Rows are points. The last column is the point's height on a tilted bowl or saddle (a function of degree 2), plus a little noise. Count its main directions that bend up, bend down and stay straight.

Points (11 x 3):
[[ 34 -26  -2]
 [ 19  16   4]
 [ 33 -60 -60]
 [  6  15  11]
 [ 16 -13  18]
 [-11  36 -23]
 [-20  -3   2]
 [ 23  45 -52]
 [  5 -40 -12]
 [ 41   7  -8]
 [-14   0  10]]
Directions: 0 up, 2 down, 0 straight

Points (16 x 4):
[[ 10 -10  -1   7]
 [ 28   3 -14  23]
 [ 14  18  41  50]
 [-11   6  19   3]
 [-12 -60   1  60]
 [ -6  27 -21 -10]
 [ 30  -3 -13  28]
 [-15   4   7  -7]
 [  4  -1 -10  -3]
 [ 27   8   8  24]
 [  6 -35  -6  26]
 [ 22   3  20  29]
 [-25 -24   8  14]
 [-23  -2  16   2]
 [ -1 -10  11   4]
 [-17  12  24   8]]
Directions: 3 up, 0 down, 0 straight

Points (15 x 4):
[[ 28 -34  -7  -4]
 [ 11   0 -22   4]
 [-25   7 -17  -5]
 [-14  14   1  -6]
 [ 10 -10  -8   3]
 [ 29 -15 -24   1]
 [ 10   2  35 -17]
 [ 31   3  24 -11]
 [-20 -15 -37  -4]
 [ 31  -4  31 -15]
 [ -7 -30 -21  -1]
 [-19 -10   2  -4]
 [-10 -14   7  -3]
 [ 23  15  -9   0]
 [-60  45  18 -60]]
Directions: 0 up, 3 down, 0 straight

Points:
[[-22  12  -7 -26 -11]
 [ 19 -10  34  -6 -14]
 [-33  12  -9 -28 -17]
 [-60   3 -44   1 -36]
 [-33  45  33  12 -60]
 [ -7   6  12  18 -11]
 [ 11 -12  18   7  -4]
 [ 13  -2   0  23   1]
 [ -3   9  27   0 -17]
 [-17  17 -15  28 -13]
 [  6  31  14  -3 -16]
 [ 23   2 -31   0   7]
 [  9  -3 -23  37   1]
 [-38 -47 -17  11 -25]
 [ -1 -19   8 -28  -7]
 [-26  25  -7   9 -19]
 [  5   6   4 -10  -2]
 [  0 -11 -19  17   4]
 [  1   0 -15  10   3]
 [-25 -13  36  10 -34]
 [ 28 -10 -18  22   8]
 [-21   7   6  -7 -12]]
Directions: 0 up, 4 down, 0 straight

Points, 23 rows:
[[ 15   2  17  34  19]
 [  8  -1  30  -9  16]
 [ -5 -45   8  27 -60]
 [-17 -11  -5  22 -51]
 [ 12  19  26  -1   7]
 [ -3  -3  45  22  55]
 [ 15  17  -3  43  12]
 [-27  22 -23  25 -36]
 [ -4 -41  -3 -31   1]
 [-30 -29   9 -12 -11]
 [-23 -15 -14 -60  19]
 [ 20 -17   7   2   0]
 [ 29 -19  -1 -19   6]
 [ -9  23   7  13  -9]
 [  1  10 -23  18 -17]
 [-13  30 -23  -4  -6]
 [ -7  16  -6   3 -14]
 [  0   9  -8 -22  -9]
 [  0  27  -8 -17 -12]
 [ -1  53 -16 -32 -19]
 [ 11   0   9  12   1]
 [ -6 -28  31  -8  32]
 [-11  11   8  30 -12]]
Directions: 2 up, 1 down, 1 straight

Points:
[[ -7 -19  17  -6  45  -3  19]
 [ 23   5 -20   7  28  35  -5]
 [-14 -16 -24 -14 -23 -19 -38]
 [-11  16  24   7  23   5  11]
 [ -9   5 -23   1 -37 -21  -8]
 [ -9  20 -31   4  -6   9 -14]
 [ -8 -40  -1  -2  22  12 -34]
 [-29   8   9  -2  28 -12   8]
 [ 14   3 -17  -1  19  14  -8]
 [ 12   3  20  13  10 -22  18]
 [-21   3  -1   1 -48 -18  23]
 [-22 -12   7  19 -60  14   1]
 [ -3  -5  -6 -18   4 -33 -31]
 [ -6 -33 -11 -29 -25 -18 -41]
 [ 30  15   4 -14 -10 -24  12]
 [ -9  22   9  -7   9 -35 -22]
 [  1   9 -33  26  -1  18 -40]
 [ 17   4  17 -19 -25  38   6]
 [  2  17  14 -10   9   2   7]
 [-18   6  17   5  -5  10   3]
 [ 31   3  -3  -7 -36  -3  28]
 [-18  -8  32 -17 -13  -6   6]
 [ 35  -8  21 -15  32  11  49]
 [ 14   1 -20  -5 -26  10 -16]
 [ 14 -19  19   1   9  19  -1]
 [-53  -2   1  15  19  -4  27]
 [-21  -9   5 -24 -35  -3  -4]
 [-12  -3  12   6   4 -21   1]
 [-10  11 -29 -20  -9   7 -17]
 [ 21 -15  11  -8  -6 -33   8]
 [ 14  15 -24 -22  14   7  -1]
 [  1 -12 -10 -29  -4  -6 -23]
 [-15   1   0 -24   8  -7 -12]
 [-15  36   9   3   1   8  11]
 [ -2  10  14 -14  24 -14  -1]
 [-10   9   4 -26  -6  22   0]
 [  3  12  -1 -21  -1 -48 -47]
 [ -8  20  -5  16  29   8   6]
 [  2  -9  -7  14  -7  14 -29]
 [ 36  -4 -14   5  33   8  17]
 [-18   3 -25 -27 -19   9 -18]
 [ 21  18 -23 -48  43   3  25]
 [-27  11   1  20 -10 -11  12]
 [ 20  28 -32 -10 -34 -41 -17]
 [ 18  47  26   4   8   1  18]
 [-13  26 -22 -20 -12  14   6]
 [  3 -19 -22  16  16   8 -42]
 [  1  -3  -2 -38  -5 -50 -60]
 [ 21  -5   3  -6  10   5   7]]
Directions: 3 up, 2 down, 1 straight

Points (39 x 7):
[[ -9 -28 -14  13 -11   3  24]
 [ -9 -34   7  12 -10   9   9]
 [ 25   2 -21   4  11  11  41]
 [-20   3  17   3 -19 -18   0]
 [-11  20  -4   5  -6  21   8]
 [  2 -24  -5 -35 -19 -26  27]
 [-23   4  30 -26   2  19  -7]
 [-10  13  15  -2   5  10   1]
 [ 12   2 -20  18   6 -24  60]
 [ -6 -51 -23   1 -20   8  36]
 [-16   6  -3 -24  -6 -16  -2]
 [-31  19  -3 -19  16   2 -23]
 [ -4   5  14  11 -13 -14   9]
 [ 30  11  -8  -9   5  10  34]
 [ -8  -2  11  26   4   3  21]
 [-25  -8 -19  10  14 -12  42]
 [-16  21   8   6   4 -14   8]
 [-16 -10 -10 -14  10   5  16]
 [  1  -8 -22 -60  -4   0  44]
 [-35  -8  13 -19   0  -3  -6]
 [ 34  25   3 -27  15  12  43]
 [ 27 -13  15  11   6   6  18]
 [ -1  14   6  15 -21 -13  16]
 [ -6   4  -9  -3   5   3  15]
 [-32  -5   3 -25   1   2  -6]
 [-30  29  35 -19  -5  18 -15]
 [ 12 -10 -14 -16   3  -2  32]
 [  0   6  43   1  -3 -11  12]
 [ -7 -32  -6   1  -2  -8  28]
 [  1 -23  -6  -7 -16  31   7]
 [  6  -5  14 -17 -31 -10  -1]
 [ 33   9 -11  -8   9   7  43]
 [ -2  -6 -15  20  -4  -7  33]
 [ 35   8   2 -16  21 -15  60]
 [ 11  23 -11  26 -22  35  19]
 [-17 -24 -22 -22  13  -7  45]
 [-37 -44  10   9 -26  -1  23]
 [  9  26   0 -15 -32  -4  19]
 [ -8  18   9 -10  35  16   5]]
Directions: 4 up, 1 down, 1 straight

Points (39 x 7):
[[ -2   7  -6  13  -1 -38   4]
 [ 16  10  38 -27   2   3  10]
 [ -1 -34  -4 -23  23   7  28]
 [ -9  35   4   8 -37   6   6]
 [  6   1  24   0   0   8  -7]
 [  5 -13  -4   5  53 -25  21]
 [-28  37  -2 -21  32 -30  58]
 [  1  -9 -18 -25  14  10  14]
 [ 13 -45   8  17 -50 -16  43]
 [ -2  24 -14 -12  58  -5  33]
 [ -8  -7   2   4   5  -2   0]
 [ 18 -20  27  16  21   6  -2]
 [-33  38 -29 -14  -2 -20  50]
 [ 11  -9  10  -1 -19   9  -6]
 [  2  19 -36  17  22 -14  -9]
 [-24  24 -22  -7 -16  11  21]
 [ 30 -19 -24 -45  23  14  23]
 [  7  10 -11  22 -40 -14  -3]
 [ 15  23 -33  -7  17 -15  -5]
 [ 17   3  15 -60  28 -35  60]
 [ 17   0  16   7  35  19  -5]
 [ -1  20 -23 -31  18 -16  27]
 [ 26  -1   3  10  -6  -5 -27]
 [-21 -10   1 -29 -36 -12  43]
 [ 17  18  10 -17   9  13  -9]
 [  0 -10  -5  10  24   7  -2]
 [ -8 -21  -5 -11 -20  -6  19]
 [ 22   6  11  10  20  -3 -22]
 [ -4   2 -23  39   2 -25  -4]
 [ 30  41 -12 -15   4  37 -21]
 [ 16 -12 -26  33 -23   4 -13]
 [-27  18  26 -21 -16  24  33]
 [-16  11 -14  12 -23  22   6]
 [ 17  30  33 -11  31 -16  16]
 [  8  31 -10  16  12  -9 -21]
 [  6   9  25 -12 -23 -18   6]
 [ 30 -12  27  10  11  -2 -15]
 [ -8 -31  -8  -7  18  13  25]
 [ 19   8  28 -34   7   4  11]]
Directions: 5 up, 0 down, 1 straight
